Each row of a before or after table is a point. One or more steps were done to the points. Then noise was added and the rows were shuffled. The steps act on columns, c1 being the first. Name the steps. A step turns or swaps two columns, mirrors them in a line or flattens them onto one, adds a multiple of one to another, or multiplies or shifts one. Angles are multiples of 10 degrees, from the lower column toward the higher: turns from -170 to 170, lines from 10 to 170 but not 90. Use the fewest steps. Two steps may share a column if one is a turn and the other turns, adds or multiplies; they go together, in the order done. Otherwise the lowest column goes first.
In the rows, zero is written as 128.

Before (9 x 2):
[[132 146]
 [143 155]
 [137 107]
 [148 157]
 [141  29]
 [152 137]
 [ 53  78]
 [146 114]
 [127 143]]
After (9 x 2):
[[ 27 144]
 [142 157]
 [158 147]
 [144 130]
 [ 73  49]
 [148 132]
 [115 153]
 [104 133]
 [153 143]]
Steps: swap c1 and c2

Before (14 x 3):
[[126 162  92]
 [119  58 173]
 [145  93 166]
 [128  60 159]
 [199 167 172]
 [159 109 187]
 [ 97 127  98]
 [125 144 196]
 [150 141  77]
 [124 169  58]
 [ 83 134  94]
 [112 122 107]
 [119  53 149]
 [119  43 166]]
After (14 x 3):
[[139 164 140]
 [178  88 149]
 [106 127 116]
 [130 194 141]
 [127 111 154]
 [ 96 123 116]
 [126 201 135]
 [122 215 143]
 [148 146 153]
 [125  86  98]
 [121 201 145]
 [116 131 123]
 [126  88 116]
 [141 114 105]]
Steps: multiply c1 by 0.7; multiply c2 by -1; multiply c3 by 0.4

Before (14 x 6):
[[139 117 116  57 147 207]
 [121 120  81 112  89 120]
 [125 118 118 104  95 117]
 [182 166  86 136 115 189]
 [ 86  99 120  68  87 177]
 [ 97 119 109  82 174 195]
 [159 101 109 140  72 127]
 [142 135 111 119  94 129]
 [125 142  69 126  86 108]
 [139 204 138  56 186 222]
 [108 103 105 128 120 163]
 [171 116  79 159 101 124]
 [ 41 105 118 128 102 171]
 [138 137 118 140 114 128]]
After (14 x 6):
[[119 109 116 107 160 147]
 [159  83 110 133 171 120]
 [139 126 113 127 164 136]
 [100 138 110 177  77 196]
 [111 102 104 158 128 141]
 [121 102  87 113 163 143]
 [140 132 115 131 144 113]
 [180 164  91 188 153 144]
 [124 128  69 105 171 123]
 [140 125 114 178 107 220]
 [141 214 136 194  99 228]
 [ 88  89 116 153 155 194]
 [ 39  99 117 165 147 143]
 [173 106  78 134 147  97]]
Steps: mirror c2 and c5 in the line at 10 degrees; turn c4 and c6 by -70 degrees

Before (11 x 9):
[[177 159  99 134 139 125 177 159 156]
 [ 95 163 109  87 136 197 104 115 108]
 [127 169 116 165 107  82 135 174  76]
 [122 109  96 112 135  72 140  86 191]
 [169 131  98 110 193  85  70  99 116]
 [132 164  95 136 160 111 131  90 102]
 [ 69 163  69 157 110 123  73 121 157]
 [100 111 136 135 167 151 168  95 193]
 [136 127  87 140  86 166 151 132 136]
 [ 73 166  80 104 129 131 138 138  47]
 [152 232 152 145  81  78 115  68 149]]
After (11 x 9):
[[137 163 163 140 111 133 114  92 151]
 [ 96 115 104 136 115 167 152  95  60]
 [167 124 157 109 144  74  82  98 129]
 [117 110 145 114  89 138  74  84  59]
 [102 170 156  87  90  99 198 114 146]
 [ 81 176 183 101  76 133 129 138 199]
 [169 226 101 144  33 114  78  69 111]
 [181 148 150 131  89 176 120 157 100]
 [ 75 172 178 155  59  72 121 123  87]
 [132 173 148 162  54 138  78 176 178]
 [138 126 165 144  37 152 165 131 114]]
Steps: turn c1 and c2 by -10 degrees; turn c3 and c9 by 170 degrees; shift c5 by -50; swap c6 and c7

Before (10 x 11):
[[ 97 101 137 121 148 123 100 166  99 141  97]
 [ 91 122  67  62 137 136 146 105 109 115 153]
 [ 85 111 197 140  92 130 186 109 132 121 125]
 [138 116 165 122  92 136 107 109 152 152 150]
 [ 64 107  56  75  85 141 129 101  79 117  84]
 [130 141 180 137  94 155 137 102 125  72 163]
 [ 97  50 159  90 151 177  83 149 121 146  98]
 [ 89 122  67  31 136 121 110  58  52 127 111]
 [ 70  73 202  90 114 126  79 177 145 126 109]
 [101 154 177 147 115 142 136  71 177  94 137]]
After (10 x 11):
[[ 71 125 200 170 115 185  75 174 145 124 110]
 [102 143 180  76 115  99 138 101 176  92 138]
 [ 84 135 198 108  91 147 186 109 132 121 126]
 [ 93 122 138 163 151 155 101 138  97 145  99]
 [128 157 179 106  90 118 138 114 125  71 162]
 [135 138 164 108  93 142 106 133 151 150 147]
 [100 178 156 143 151 206  84 171 122 149  96]
 [ 88 120  65  45 137 134 111 210  53 128 110]
 [ 93 135  66  94 137 131 145 193 107 115 149]
 [ 61 142  57  92  86 150 124 177  80 115  86]]
Steps: turn c2 and c6 by -90 degrees; turn c4 and c8 by -80 degrees

Before (10 x 14):
[[112 107 221  79 168 111 113 127 120 132  43 111 183  57]
 [137 113  71 120 100 189 168  57 151 139 168 120 164  47]
 [168 133 113 116 139 138 138 154 129  92 149 155 122  79]
 [100 133 119 133 123  82 124 107  75  67 158 130 162 189]
 [123 113 110 142 120 169 106 137 140  95 119 146 178 110]
 [ 99  82 121 117 152 150 156  76 145 130 116 171 142 130]
 [ 99  75  96  84 184 194 131  94  82 147  69 171 114 186]
 [120 131  86  76 118 154 134 164 139  94  95 168 121 129]
 [ 60 140 158 126 137 126 131  65 156 123 117 155  41  56]
 [ 72  58 101 184 143  93 107 209 107 126 101 176 129  98]]
After (10 x 14):
[[105 124 153 133 127  87 136 147  78  62 141 134 157 186]
 [120 136 104  77 121 150 107 101 139  98 111 169 161 128]
 [ 94  86 135 111 148 142 127 184 147 129 128 168 140 127]
 [139 114 128 123 102 187 129 211 155 137 141 125 199  50]
 [114 100 225  80 171 104 140 116 127 132  97 112  71  54]
 [103  69 101  86 193 190 143 164  90 145 107 167 147 189]
 [ 62 149  67 132 143 126 155 185 156 126 128 156  61  54]
 [132 111 169 138 121 161 146 105 142  90 128 145 166 111]
 [ 76  59 110 185 140  93 105  50 125 122 117 178 152  94]
 [166 131 120 111 139 138 107 110 127  93 136 154 140  83]]
Steps: turn c2 and c9 by -10 degrees; turn c3 and c13 by -60 degrees; turn c7 and c8 by 150 degrees; multiply c11 by 0.4

Before (9 x 20):
[[126 147 147 114 107  99 132 135 105 124 202 155 175 196 142 154  54 144
  117 153]
 [168 108 159 185 133 152 121  31 143 124 109 119 119 150 132  56 133 121
  135 127]
 [146 118 138 176 104  88 123  78 100 108 145 133 134 133 128 139 154  51
   53 106]
 [150 126 145 138  71  52  98  86 125 150 142  90 124  67 113 156  72 184
  128 140]
 [110 101 236  69 113 118 175 128 131 216 121  77 147 151 126 164 147 143
   98 117]
 [195  58 206 150 156 126  76 101 186  97 182 116 167 183 133 123 117 181
  194 171]
 [118 142 127 143  72  98 158 141  68 123 141 195 132 112 171  94 135  90
  169 162]
 [145 160  92 134 122 156 119  72  98 161 122 139 164 168 115 104 148 134
  166 185]
 [161 189 191 124 116 114 155 193 149 157 139 141 116  93 150 125 147 179
   88 126]]
After (9 x 20):
[[147 117 137 176 108  91 124  78 102 109 133 134 128 131 117 137 154  51
   52 153]
 [168 112 162 185 134 155 121  29 144 131 119 118 119 150 136  53 131 121
  133 131]
 [162 190 191 121 116 111 156 193 149 156 122 145 118  88 133 128 146 185
   85 132]
 [198  54 203 147 154 125  75 107 189  95 156 116 170 183 101 122 115 181
  195  85]
 [147 123 147 142  75  54  98  87 122 152 141  90 121  62 110 159  73 183
  129 119]
 [145 163  90 131 126 154 120  71  91 168 130 140 161 166 127 103 144 136
  169  69]
 [111 101 235  70 113 116 177 125 133 219 125  79 151 155 134 163 153 142
  103 140]
 [124 148 151 112 109  99 131 138 102 127 160 152 176 199  93 154  54 139
  115 100]
 [115 141 122 141  70  96 161 140  71 123 114 194 131 118 140  95 135  88
  172  90]]
Steps: flatten c11 and c15 onto the line at 140 degrees; multiply c20 by -1

Before (10 x 24):
[[115 201  82 140 104 147 144 113 108 109 110 138 110 121 189 199 140 116
  122 123  99 185 135 131]
 [144 158 154 111 132  97 144 191 116 159 169 101 134  75  63 111 161 148
  105 162 156 158  60 162]
 [155 153 134 161 127  90 141 194 144 197 188  64 124  95 117 108 174 146
  102 183 188 101 110 182]
 [129 139 164 130 187  82 147 204 135 124 163 111 140 112  97 129 184 110
  101 177 189 123 118 191]
 [137 183  81 118  96 131 169 127 138  91 148 139  66 153 132 202 166  98
  135 110 137 176 150  94]
 [164 101  89 165 146 133 146 120 162  86 144 155 144  94  84 129 100 180
  123 189 120 117 111  86]
 [149 107 162 165 166  79 119 124 184 111  99 131  78  94  77 109 137 139
  100 155 161 125 128 123]
 [121 188 116 100 112 164 154 158 104 114 142 136 115 123 131 190  70 110
  201  91 185 173  74 167]
 [165 191  74 113 107 165 164  98  84  69  90 180  99 137 165 154 121  93
  170  96 180 204 130  94]
 [199 157 114 175 209 126 153  82 196  90 131 163 112  78  74 112 112 165
  164 172 102 133 120  85]]
After (10 x 24):
[[199 157 114 175 153 128 211  84 196  92 132 160 113  78  71 148 112 164
  161 174 147 137 148  85]
 [156 153 135 163 143  90 127 194 145 156 188  63 125  95 115  62 176 146
  103 183  65  98 113 183]
 [118 201  82 139 147 148 104 112 108 169 111 140 108 122 189 188 138 115
  120 123 156 187 137 131]
 [162 191  72 110 162 165 106  98  86 109  90 182 100 137 167 190 123  93
  167  94  83 202 100  96]
 [120 188 116 101 152 165 111 158 104 167 143 136 114 123 129 178  72 111
  201  93  51 171 145 166]
 [148 110 162 162 119  75 166 123 184  98 100 130  78  93  75 129 135 140
  102 155  98 127 113 121]
 [128 138 164 128 148  81 186 204 134 128 163 112 143 113  98 132 184 110
  103 178  73 126 106 189]
 [135 184  79 117 171 131  95 126 136 162 149 141  65 155 132 203 167  98
  132 109 132 174 102  93]
 [162 100  87 166 145 132 148 121 163 104 145 157 145  95  83 161 102 180
  124 191 126 116 149  87]
 [146 159 151 113 145  97 133 189 117 136 169 102 135  74  64  92 161 147
  107 162  70 158 171 163]]
Steps: swap c5 and c7; turn c10 and c16 by -50 degrees; turn c21 and c23 by -150 degrees

Before (11 x 48):
[[ 82 132 110  99 153 102 143 206 127  94 149  75 144 102 142 126 110 100
  118  73  89 119 158  84  60 189 139 113 119 174 124  91 165 128 117 170
   89 137  97  94  89 146 189 140 170 109 113 156]
 [103  92 153 180 116 104  81  88  66 165  89 176 149 118 154 136 116 180
  101 153 160 145 126 150  77 112 169 115  97 143 158 157 153 125 109 110
  200 128 195 144 181 118 134 144 128 150 136 158]
 [ 81 139 135 113 142  86  95 166  54  71  83 165 142  79  87 120 104 100
  161 153 158 157 119  98 145 123  88 151 119  88 102 123 149 189 106 123
  161 202  98 159 118 159 191 168 130 153 170 123]
 [ 77 129 105 169 223 102 162 153 121 103 158 143  75 147 101 165 122 128
  161  58 172 138 165 118 168 123  97 121 106 109 152  74  93  80 187 118
   90 115 199 145  72 116 130 151 146 138  72 163]
 [ 98 131 121 180 134 104 170  97  95  72 180 143  97  92 143 141 127 149
  109  45 154  86 131 150  60 136 110 138 188 109 141 127  97 104 119  88
  111  92 205 161 128 170 194  61  84  75 104 139]
 [134  70 123 138 152 160 132 116 146 121 122  68 144  76  67 144  97 129
  184  81  93 122 184 128 173 142 131 161 172 102 112 146 125 162 149 171
  159 105 205 138 171 184 106  70 142  70  92 197]
 [ 86  92 155 196 133 131 101 150 117  94 107 115 134 109 143  61 172  65
  194  89  85  87  93 125 146 165  86 114  92 164 136 171 113 133 166 149
   98 196  92  66 105  82 154 111 168  91  98 109]
 [ 62 180 127  98 178  77 154 134 158 104  82 109 179 133 106 140 133 114
  156 146 152 157  83 138 174 195 133 113 183 158 191 130 139 123 176 109
  157 100 143  62 169  94 167  95  76 125 112 113]
 [ 87 106 140 180 209  53 118 138 113 141 165 159 170 136 171 173 141 173
  105 115  80 183 100 137 121 124 157 179 162 142 133 138 164 110  86 133
  160 166 173  79 145 118 164 104 112 168 144 105]
 [125 119 108 127 201 156  93 155 166  82  84  95 172 167 156  96 171 115
  123 103 186 107 143 146 173 182 178 137 178 129 111  75  84 137 135 151
  110  96 136 158 122  82  90 155  78  78 151 173]
 [145 119  70 133 142  88  76 146  83 169 131 126 146 163 135  68 112  92
  103  81 149  72 140 109 143 199 133 124 188 106 187 100 131 161 172 106
  121 161 143  56  76 141 161  83 129 124  56 124]]
After (11 x 48):
[[ 81 133 106 101 225 104 164 154 123 104 159 141 192 144 104 163 118 131
  154  59 127 142 164 121 173 128 100 117 106 112 108  72  97  78  50  94
   87 118 200 144 159 113 128 154 146 133  74 165]
 [ 98 133 120  80 134 103 167  95  94  70 181 149 166  89 143 138 123 149
  116  51 130  86 126 148  63 136 109 139 190 114  87 129 100 103 115 169
  107  92 204 162 113 173 193  60  76  75 106 141]
 [128  67 123 110 150 157 138 117 145 119 124  67  92  76  67 147  97 127
  185  84 138 120 185 128 176 144 131 157 173 107 170 144 121 158 154  85
  157 103 206 139 163 180 110  68 140  71  96 195]
 [149 114  68 146 136  93  68 144  88 163 131 124 122 158 137  71 115  89
  100  77 102  70 138 112 146 198 129 122 189 105  71  97 134 161  64  34
  119 162 143  53 155 142 163  89 134 123  53 127]
 [ 87 107 135  74 208  55 122 140 116 141 164 162  64 140 174 174 139 177
  107 117 136 184  98 134 126 125 159 181 166 139 124 137 168 108 135 110
  165 162 174  77  82 118 165 104 111 167 140  99]
 [ 85  92 152  73 132 132 103 148 119  95 106 115  99 108 141  59 166  63
  193  86 154  85  89 126 144 166  87 112  89 159 147 170 116 127  72  68
   98 197  91  68 150  79 154 109 167  89  95 114]
 [ 79 128 108 165 153  99 141 206 127  95 147  76  94  99 143 124 112  98
  118  69 142 117 156  81  55 189 137 108 118 169 162  88 166 129 106  57
   90 135  97  90 114 146 190 145 169 111 115 154]
 [ 57 180 124 142 177  76 150 136 159 106  87 104 103 135 113 140 132 113
  158 145  73 156  86 133 175 197 129 111 180 158  74 131 141 124 157  19
  162 105 145  65 192  97 166  95  73 128 111 107]
 [ 74 142 136 145 141  85  95 166  58  75  80 162 135  77  86 120 106  99
  159 156  95 153 122  96 140 119  93 151 116  90 142 127 148 191 131 202
  159 202 100 157 108 159 190 168 128 148 168 121]
 [103  89 150  65 119 102  86  91  71 160  90 179 131 119 149 134 119 178
  104 154  89 145 124 155  75 115 172 113  97 144  99 158 154 122 164 100
  201 126 194 145 123 115 131 140 131 151 138 152]
 [119 120 106 137 195 161  95 150 165  86  89  97 134 167 158  94 169 117
  125 103  58 105 139 144 172 188 183 135 179 130 157  77  81 129 121 120
  108  98 135 156 135  81  93 150  77  78 151 172]]
Steps: turn c4 and c41 by 160 degrees; turn c35 and c41 by 110 degrees; turn c13 and c21 by -140 degrees; turn c31 and c36 by -130 degrees; multiply c36 by 3
